Rows are points. Any point is a mix of the corners, with weights that add up to 1. It lies inside the corners' shape when no weight is negative. Say inside or outside, and name the corners with a negative weight.

Corners:
(1): [ -9.1 -26.2   3.8]
(2): [-15.5  38.0   4.1]
(3): [-17.5  42.9 -25.3]
(4): [ 20.3 -27.6   1.9]
Points:
[-14.4  34.9 -21.2] -> inside
[-13.1  39.1  -7.5] -> outside (1)
[-1.2  1.3  7.5] -> outside (3)
[ -1.6 -10.8  -6.2] -> outside (2)
[-12.0  22.6   2.6] -> inside
[-14.0  28.7  -5.9] -> inside
[-9.1 -9.9  0.5] -> inside
[-17.6  28.2  -4.5] -> outside (4)

Corners:
(1): [ -8.5 -17.9   9.6  17.4  22.8  -7.9   2.6  -2.6  17.5]
(2): [ -2.5   7.1  11.6 -12.7   5.5   6.6  11.4   3.4 -15.4]
(3): [  7.2  20.3  29.3  12.6  10.7   7.1  16.8 -23.1   0.9]
(4): [-4.3 16.7 19.3 23.8 -1.3 31.0  5.3  0.4  1.2]
(5): [ 15.5 -56.2 -19.2 -12.1 -10.3 -29.3  55.0  27.6 -25.0]
(6): [-8.4 26.2 -5.7 15.9 23.5  2.3 -3.6  6.8 42.1]
(7): [ 65.8 -10.7 -31.0 -13.2 -46.5 -26.5  10.7  -8.8 -11.5]
(8): [ 54.3 -10.3 -40.3 -14.2   4.6  34.3  39.9  23.8 -29.9]
(9): [ 5.9 -6.9 20.4 -2.5  1.8  5.0 -0.4 -6.9 33.7]
(10): [ 15.9  12.0 -35.6  -4.6  -3.6  22.3  20.4  -7.0  -0.6]
Points:
[13.3  7.9 -2.8  6.0 -2.6  4.0  7.9  0.2  7.4] -> inside
[ 18.5   8.5  -8.9   1.9  -2.5  13.8  15.7  -9.3 -12.4] -> outside (5, 6, 9)
[ 15.5 -11.9  -0.7   4.1  -7.4  -9.9  16.6  -1.8   5.6] -> outside (2, 8)
[ 28.1  -0.1 -20.3  -4.3   2.3  13.9  21.2   9.2  -5.8] -> inside
